Each row of a before or after table is a point. The points were changed in one or more steps. Then noise was added and the rows were shuffled. The steps act on how far a point lies along the listed directions, d1 being the first. What was done? A step turns or swaps two directions, mirrors them in a line or flattens them onto one, adds a multiple of one to another, or multiplies one. Angles are multiples of 10 degrees, from the lower direction toward the higher: turns from -170 to 170, lines from 10 to 170 but not 90. Use the fewest steps. Two steps may share a direction if one is a turn and the other turns, adds or multiplies; they go together, in the order done. Otherwise the lowest direction goes first.

Directions:
(1): [42 31]
(2): [ 31 -42]
Before, 14 rows:
[[-10  -1]
 [-13   5]
 [ -5  -7]
 [  1  19]
 [  1  30]
 [-41  35]
 [  8  -6]
 [ -6  34]
 [ -4 -12]
 [-12   5]
 [-15  -4]
 [-15   0]
 [-42  23]
 [ -8   2]]
After, 14 rows:
[[ -16    7]
 [ -41   84]
 [ -16   10]
 [ -92   93]
 [   5  -23]
 [  -1  -10]
 [ -27   22]
 [ -20    7]
 [  20  -22]
 [ -26   22]
 [ -16   44]
 [ -28   67]
 [ -27   16]
 [-104  120]]
Steps: multiply d2 by 3

Directions:
(1): [ -5 -59 -25 -35]
(2): [-36 -22  61  -1]
(3): [-26  38  -2 -58]
(4): [ 59  -2  34 -29]
Before (14 x 4):
[[ 37 -68  39   0]
 [-83  11 -10 -39]
 [ 14  17  -4  45]
 [-33  53   0 -56]
 [-16 -28 -15 -24]
 [-73 -43 -74 -36]
 [ 17  21   9  -8]
 [ 49  -6   9  -8]
 [-31 -11 -32  28]
 [ -5   8  19 -42]
 [-11  64  91 -34]
 [-18  70 -17  -2]
 [ 10  28  -2  41]
 [ 18 -14 -20  -6]]
After, 14 rows:
[[ 48  -2  11   0]
 [-89 -28 -26 -63]
 [-24  44 -24 -16]
 [-14  29  74 -51]
 [ -5 -14   8 -58]
 [ 12  36   1  57]
 [-16 -34 -19 -30]
 [-34   9 -24 -85]
 [-33  -4 -27  37]
 [  9  41   1  49]
 [ 17 -10 -17   0]
 [-73 -66 -85 -49]
 [ 42 -34  45  18]
 [ 19  20   6 -12]]
Steps: add 0.7 times d3 to d1

Directions:
(1): [ 12 -67  -5 -51 -26 -51   9 -16]
(2): [ 41  22  19 -18   1 -32 -15  83]
(3): [ 21 -40  14  40 -50  40  46  30]
Before, 10 rows:
[[  24  -76   -6  -41  -37  -55   13   10]
 [  26  -45   18   57  -44   69   67    1]
 [  40  -59  -14  -23  -27  -35    6   16]
 [  14    4   16   15   26    6   -1   29]
 [ -26 -109   -8  -25  -65  -29   30  -56]
 [  42  -49   -6  -52  -43 -107   -9   26]
 [ -19  -25   11   66    2   41   21  -33]
 [ -34   24   -3   23   14   38  -19  -12]
 [ -15   -2   25   14   35    8    3   33]
 [  43   18   -2   56  -26   28   10   44]]
After (10 x 8):
[[ -22  -19   13   67    8   43   17  -34]
 [  45  -57    0  -42  -51  -99    2   31]
 [  38  -59  -12  -15  -31  -30   10   21]
 [  24  -80   -2  -30  -42  -45   21   16]
 [ -23 -110   -5  -15  -75  -19   38  -48]
 [  42   29    0   59  -19   27    5   44]
 [ -35   27   -4   20   18   33  -24  -15]
 [  21  -31   17   68  -38   82   64    6]
 [ -16    3   22   12   37    8    2   30]
 [  12    6   13   15   29    4   -4   28]]
Steps: turn d1 and d3 by 10 degrees

Directions:
(1): [-3 -4 64 60 52 16 13 11 37]
(2): [-20  26 -39  34  36 -23   9  67 -47]
(3): [-18  41  48 -11 -23 -46 -67  24   8]
(4): [-36  28  17  14 -44  82  -3  14 -28]
Before (12 x 9):
[[ -25    3  -15   55   15   26   13   21  -27]
 [   3  -36   87   73   73   42   47   13   58]
 [   9  -25   24  -13    8   16    3   12   -6]
 [ -22   12  -38   -7  -10   33    5   27  -44]
 [   2   -7  -26  -41  -20   23   13  -30   -5]
 [   4   29  -48   24   -6   33   23   25  -58]
 [  28  -45   11   33   49    3   -2  -21   34]
 [   2    8    2   10  -41   35   10  -12    5]
 [ -41   25   19  -46  -49   12  -77    6    4]
 [  -8   -1  -50    3    5  -49    1   38  -16]
 [ -40   58   59  -38  -80  -35 -109   15   -4]
 [ -22   -9   20   30    7   51   21   14    8]]
After, 12 rows:
[[-11   8 -44  -2  -1 -55  -9  34 -15]
 [ 25 -26  35  27  35 -16 -34 -16  37]
 [  3  18  12   6 -42  30   2  -8   5]
 [ -2 -49 -97  10   6  83  83 -19 -55]
 [-30  10  50  20  -4  29 -15  20  21]
 [  1   8  -2 -52 -35   8 -16 -25   4]
 [-22 -29 -67 -22  -3  77  30 -16 -17]
 [-36  25  20  48  -6  -4 -32  30 -18]
 [-29  33 -13 -15 -22  17 -24  27 -34]
 [ 10 -24  33 -19   7  11  -6  10  -2]
 [ -6  60  -1   8 -29  -5 -37  41 -45]
 [ -2 -19 121  63  57  22   5  18  66]]
Steps: mirror d2 and d3 in the line at 10 degrees

Directions:
(1): [  6  48  11  22  60  16  38  46  43 -30  55 -12]
(2): [-15  54 -16 -19 -40 -22  40   3  29 -14 -59 -66]
(3): [ 17 -34  36 -39  11 -18  74  30 -69   7   6 -22]
(4): [-29 -14  15 -28 -76  32  29 -22  19 -46  59  18]
(5): [ 49   9 -57   6 -50 -51   3  59   1  12  27  34]
Before, 12 rows:
[[ 12 -11  -5  -8 -16 -21  38  26 -42   4  -6 -12]
 [ -4   0  14  13  39  16 -24 -11  17   5  -6  -5]
 [  0  -4 -10   3 -35  -1  12 -11  19  -6  14  -2]
 [ -1 -25  14   0   6  21 -41 -29  -7   3  11  38]
 [ -8 -13   9   7  29   6 -32 -35  -8  13  -8  12]
 [ 15  -9  -4  -7  -8 -34  -7  13 -17  15 -20   3]
 [ 22 -31  -4  20  14   3 -14  19  -2  -1  36  38]
 [ 12 -42  24  -4  10  -3  15   5 -30   8  33  17]
 [ -1 -20   6 -12  -3  -5  13   3 -24  -1  13   2]
 [ -4 -20  -3  12   0  26 -18 -13  -5   5  39  36]
 [  9 -17  22  -5  43  -7  27   6 -46   4 -19 -22]
 [ -5   0  -9 -11 -17   4 -21   2  10 -21 -10  20]]
After:
[[ -10   11  -22    3  -19   12  -52   -7   36  -24  -10   29]
 [   4   -9  -21   12  -37   -8  -17  -22   18    9   -9    6]
 [  19  -70   56  -34   27  -14   64   16  -86   14   23   -5]
 [   7  -37   25  -32    5  -12   48   18  -61    3   15   -9]
 [  21  -37   65  -47   49  -16  119   44  -95  -11   14  -47]
 [ -17    1    9   10    8   41  -55  -43   33  -15   20   34]
 [ -16   22    1   24   32   25  -44  -22   50   -4   -9   -3]
 [  31  -42   32  -42   -5  -32  114   58 -104    4   19  -26]
 [  15  -39    2   22   26    8  -27    3   -8    5   19   37]
 [  13   -4   17  -16   -3  -19   38   34  -12  -14   34    1]
 [ -25   17   10   16   25   28  -25  -40   39  -16   17    9]
 [ -13  -15   -7   20    6   30  -48  -38    3   12   16   31]]
Steps: mirror d1 and d4 in the line at 130 degrees; turn d2 and d5 by 20 degrees; multiply d3 by 3

Directions:
(1): [ 52 -17 -19 -12  -3 -24 -14  48 -22  -5  36  45 -30  38  87  -2  35  55]
(2): [-18  26 -23  44   7 -17 -11  46 -55  23 -36 -52 -51 -40  34  60  17 -41]
(3): [-63  67 -17  23 -45 -12  49 -30 -24  13  12  56  48  13  45  -9  27 -24]
(4): [ 47  22  32  12   3 -36  21  30 -44 -68  45   6  63 -61 -25  31 -13   8]
(5): [ 33  -2  63  67 -39 -19 -41  42  30  17   0 -14  32  53   2 -29  12 -59]
Before:
[[  32    1   83   63   -3   -1   -7   12    2  -47   23  -35   78  -66
  -111   41  -54  -37]
 [  29  -20  -13  -68   33   14   11  -17   15  -37   18   -8   16  -44
   -30   -6  -34   69]
 [  46   -4    9   -4   20    4   -2   32  -26  -32   15   -1    1  -20
    48   -7   19   32]
 [  13   39   -2   31  -15  -13    5   29  -14   -8    8  -10   -7    6
    23   26   10   -4]
 [  39   -2  -29  -32   16  -10   39   -2  -14  -15   55   67  -15    0
    47    0   16   74]
 [  24   -6  -40  -20   59   13   -8  -10   16    4    1    1    6  -16
   -12   16    0   35]
 [ -74   85  -71   51  -69  -47   43  -32  -35   48   16   97   65   76
   101  -14   75  -10]
 [ -41    4   13   37   -5   24   20  -21   18   58  -29   -3  -18   24
    -5  -17   -2  -63]
 [  89  -11   33   13  -25  -64  -21   61    4  -31   53   38   76   46
    61  -14   24   38]
 [  20   33   33   15  -42  -27    5   29  -37   19   52   15   15   10
    31   26   53    0]]
After (10 x 18):
[[ 110  -32   39   11  -11  -62  -45   82    3  -34   47    6   45   33
    56    2   17   37]
 [ -28   -7   14   37    6   26    7    0   14   60  -38  -26  -38   16
   -10   -4   -4  -61]
 [  42  -33  -63   56   43  -42  -85   93  -58   51  -60  -94 -109   -9
    44   80   43   -5]
 [  10   21   79   64  -26   -3   20  -19    3  -47   35    3  109  -51
  -106   26  -45  -37]
 [  61  -22  -26  -28   38  -10   12   24  -15  -14   46   34  -47  -14
    36   20    9   71]
 [  34    5   11   -4    9    9   13   18  -26  -33   22   16   22  -15
    55  -19   25   28]
 [   7   18  -42  -20   47   15   10  -20   17    5   11   28   32   -5
    -4    2    5   35]
 [  16  -10  -12  -68   21   18   24  -34   13  -33   32   11   33  -37
   -23  -12  -29   71]
 [  40   14   39   14  -23  -31  -12   54  -44   21   41  -19  -18   -1
    27   39   48    1]
 [  10   38    3   36  -17  -12    7   26  -14   -8   11   -6   -3    7
    25   27   14   -2]]
Steps: mirror d2 and d3 in the line at 30 degrees

Directions:
(1): [-49   1 -10  43  13  35  64  -6  -9   7 -18 -66  39   8  20 -19  27 -33
 -25  88]
(2): [ 51  22   4 -11  28 -43 -26 -22  23  47  19 -24  53  92   6  -5  57 -19
 -35 -21]
(3): [-48   2 -13  16  55 -50 -71  35 -64   4  20  -6  22  10 -40 -36 -45  35
 -14  35]
(4): [  42    5 -101   22   -1   24  -19  -25    3  -77   62   -3   40  -23
   13   11   15   25  -15    6]
Before (12 x 20):
[[  10   15  -71   31   -5   21  -22    4   -3  -78   32  -19    2   -1
    12   15   -2   18   -3   28]
 [   3  -16   40  -29   10  -45  -64   40  -13    9    0   50  -29   13
   -31  -14  -46   52   18  -56]
 [ -13  -10    5   11   -3   25   16   -7    2  -18  -17  -34   23   20
    11  -30    4  -32  -30   31]
 [ -54   -9   15  -22   47  -80 -101   17  -59   27   24   33   -1   -2
   -45  -21  -61   57   15  -17]
 [  19    8  -92   30   22   39  -33   -8  -36  -63   46   -2   39   -9
   -15    2    5   45    6   23]
 [  -9   34  -58   18   60  -30  -71    2  -63   25   48  -18   50   47
   -32  -40  -18   28  -39   13]
 [ -49  -17 -114   75    9   48    4   17  -54  -95   34   -8   22  -90
   -23  -22  -32   43   -7   69]
 [ -81    2   36   -2   -6   18   -9   20  -22   33  -15   -5  -33  -24
   -12  -12  -28   12   36   17]
 [  30  -11   75  -56   -4  -34  -19    0   24   46    4   44  -12   41
   -15  -16   26   -7   33  -75]
 [ -65   -3  -22   40  -11   39   45   -4  -28  -23  -10  -21   -6  -42
     5  -14  -23   16   17   70]
 [   8   -1  -70   26   14  -10  -97    3  -55  -84   67   63    9  -76
   -31   -8  -78   77   20   -1]
 [  -5  -13   11   -5   17  -60  -54    8  -18   33   14   19    2   65
   -24  -39   -8    3  -28  -18]]
After (12 x 20):
[[ -15   -9    6    8    0   24   15   -7    0  -19  -17  -37   19   20
     9  -32    5  -31  -26   35]
 [  36  -10  -58    3   -3  -32  -51  -18    3  -20   50   20   24   49
    -3  -21   13    9  -36  -27]
 [  81   -6  -46    1  -71   69   11  -50   44  -85   33   69  -27  -85
    24   43  -10   16   42  -57]
 [  51    5  -23    1  -37   84   57  -39   39  -30  -10    5   -6   -7
    30   37   52   -8   29  -22]
 [  72   32 -100   11  -11   45    4  -51   15  -21   58  -16   48   20
    19   10   47   -5  -29  -23]
 [ -55   -5  -25   37  -26   54   57   -9  -19  -24  -11  -20   -9  -46
    12   -3  -13    9   20   65]
 [   0  -20  -56   44  -67  110  108  -22   34  -70  -17    0  -29  -97
    27   27   25  -14   19   18]
 [   3  -10   31  -42   34  -62  -73   14  -22   25   36   40   14   43
   -38  -38    0   25   15  -49]
 [  36   -2  -99   -4    4  -14  -71  -39   -6  -71   82   35   29  -38
     1   20   -9   61    3  -40]
 [  25   10   -7    7  -48   42   39   -6   48  -37  -19  -13  -40    7
    35   37   24  -25   17   -5]
 [ -62    8  -33   19    6   25  -35    9  -34  -17   30  -10    0  -36
    -6  -15  -30   36   22   29]
 [  40  -10  -30  -16    8  -23  -70   14   -6  -48   42   48   -3   -8
   -18   -3  -30   64    9  -57]]
Steps: turn d3 and d4 by 90 degrees

Directions:
(1): [-20 -70  -4  17  70 -24  29   7  -8  49   0  -6  27  81  10 -28 -48 -70
  25  11  -1 -51 -12  55   8  17  32 -71 -16   3  16 -18]
(2): [-45  14 -36  66 -37  38 -76  47 -12  13   0  44 -52  14  19   8 -48   2
  35   8 -12  -2 -46  83  -2 -20   7  63 -16  27  21  29]
(3): [ -7  -4  49  52 -29  30  65  14 -38 -40  17 -61 -48  35 -75  -6  40 -45
 -33   8  20 -21  -8  37 -45  53 -15  33  35  -7  -5  41]
(4): [-32 -34 -16 -35 -15  24  31 -27  25  41 -50 -67  45 -25  -8  -9   4 -69
  13 -32   4  28 -61   3  66 -49  -2  83   7  -7 -28  21]
Before, 13 rows:
[[-46 -47 -18  11  -2  10  19  10  -2  46 -17 -32  15  16  -5  -4 -21 -62
   14 -11  -1  -7 -50  48  38 -18  10  26 -18   9 -10  21]
 [  6  -7 -15 -40  26 -22  -9 -18  26  31 -12  10  38 -21  49   4  -9  23
   11   9  -6  -2  10 -44  22 -24  -3 -35 -19  -5  -3 -30]
 [ -5 -17  -1 -25  14  -4  26  -4  13  23   0  -4  22 -18   2  -9  -8 -15
   14 -16   4 -15 -17  14  13  -2  12 -11  -5 -11  -2  -1]
 [  1 -32  -9 -12  40 -19  -3  -9  -6  21  -5  14  14  29  11   5 -15 -24
   28  -3  -3 -30   7   6   0  11  12 -46 -19  13  15   0]
 [  8  16  -6   9  -2   3 -18  -3  -1  -4   4  22  -8  10  -1   2   1   5
    0  -1  -3  -2   2   2  -2   1   3  -7   3   0   2  -1]
 [-28   7 -17  40 -48  38 -29  25 -10  -8  -9 -12 -31   4 -14   8 -21 -25
    9   0  -8  -4 -39  56   2  -7  12  65   6   7   9  42]
 [  0 -36 -19  -3  13   2  -2   7  -2  31  -9  -5  33  10  13  -9 -19 -19
   21  -5   4  -1 -20   1  20  -2  15 -25  -6   9  14 -10]
 [-25 -39   1  21  10   7  26  -4  -4  35 -25 -36  14  26  -1 -22 -15 -70
   19 -12  -9 -23 -30  40  24   0  13   6   0   2 -14  -1]
 [ -2  -9  -1   0   5   7  14 -13   9   7 -18 -22   6  -4  -9  -4   6 -40
    5  -9 -12  -5 -28  23  15 -17  10  11   5  -6   1   7]
 [-37 -24 -11   3   8   9  18   3   4  34 -33 -29   5   8  -4 -10 -18 -48
   19  -4   2  -9 -30  25  30  -4  10  31   7   3   0  16]
 [ -2   6 -19   9   3 -12 -41  15   0  14  -9  17  13 -10  26  -2 -23   6
   12  -1  -8   8  -4   4  10 -17  17   2  -2   4  -5 -13]
 [ -4   2 -12  41 -30  12 -17  21 -10  -6  25  11 -29   7  -4   7 -16   5
   -6   9  -2 -17 -12  34 -24  22   5  15   6   8   2  21]
 [-20  18 -26  -9 -28  26 -22  -7  21  15 -33 -14  12 -40  15  10   0   8
    5 -24 -12  33 -23  -7  21 -46  -5  59 -13   8 -19  15]]
After:
[[ -17  -37   18  -25  -15   19   76  -41   13   27  -53 -103   43  -14
   -32  -27   31  -91   -7  -35    3   11  -42   -8   56  -16   -5   58
    24  -18  -44   13]
 [ -49  -68    1  -32  -16   24   89  -27   11   50  -49 -123   53  -15
   -46  -11   24 -118   -5  -42   14   17  -76   14   73  -37   -4   80
     7  -11  -41   39]
 [  -6  -20   -8   16   20  -17   -8   14   -4   21   -4   -8   18   15
    11  -15  -24  -24   13    2   -2  -15   -7   23   -3    3   21  -18
     2    1   -4  -12]
 [  23  -21   14  -22   35  -24   21  -22   -9   -7    5    0   14   20
    -8    8   17  -14    7   -1    3  -26   30  -29  -14   25    1  -56
   -10    3    7    2]
 [   5  -45   -3  -20    9    1   32   -9    2   24  -18  -42   39    4
    -7  -17    3  -36    7  -11   12    3  -24  -16   24    5   10  -15
    10   -1    5   -9]
 [  -4  -18    3  -39    5    5   38  -18   18   26  -10  -28   33  -33
    -9   -8    6  -27    8  -23    9   -4  -29    0   28  -14    8   12
     1  -11  -17    3]
 [   0  -23  -17  -28   35  -26   -5  -13   20   43  -13    8   41   -4
    47   -6  -21    1   15    9   -8  -15    4  -25   28  -28    2  -44
   -24    0   -1  -30]
 [ -34  -24   -4   29  -45   40   20   10  -10   -2  -19  -64  -12   13
   -37   -2   -9  -71    4   -9   -1   -8  -53   60   12   -2   12   79
    19   -6   -5   49]
 [ -59  -34  -42   -4  -12   40    4  -11   30   63  -64  -55   41  -11
    13   -7  -27  -70   32  -36   -9   24  -75   41   62  -70   11   89
   -15    7  -24   26]
 [  -8  -14   -3  -20   -8   19   33  -29   19   14  -37  -56   28  -28
   -18   -3   19  -63    1  -29   -6   15  -47    9   42  -38    2   50
    10   -9  -15   20]
 [  13   16    1   21    8   -2  -17    0  -10   -8   12   30  -16   25
    -1    1    0    8   -2    4   -1  -10   13   13  -17   17    5  -27
    -1    1    8   -6]
 [ -37  -35   -2  -30   -7   21   68  -27   19   44  -60  -97   37  -23
   -32  -14   12  -88    6  -28   12   11  -52    2   65  -25    1   82
    23  -12  -26   29]
 [  10    1    3   46  -22    2   -6   22  -18  -22   40    7  -37   19
   -14    5   -6    9  -18   20    2  -28    6   29  -46   43    5  -13
    12    4    6   18]]
Steps: turn d1 and d2 by -60 degrees; turn d1 and d3 by 50 degrees; multiply d4 by 2.5
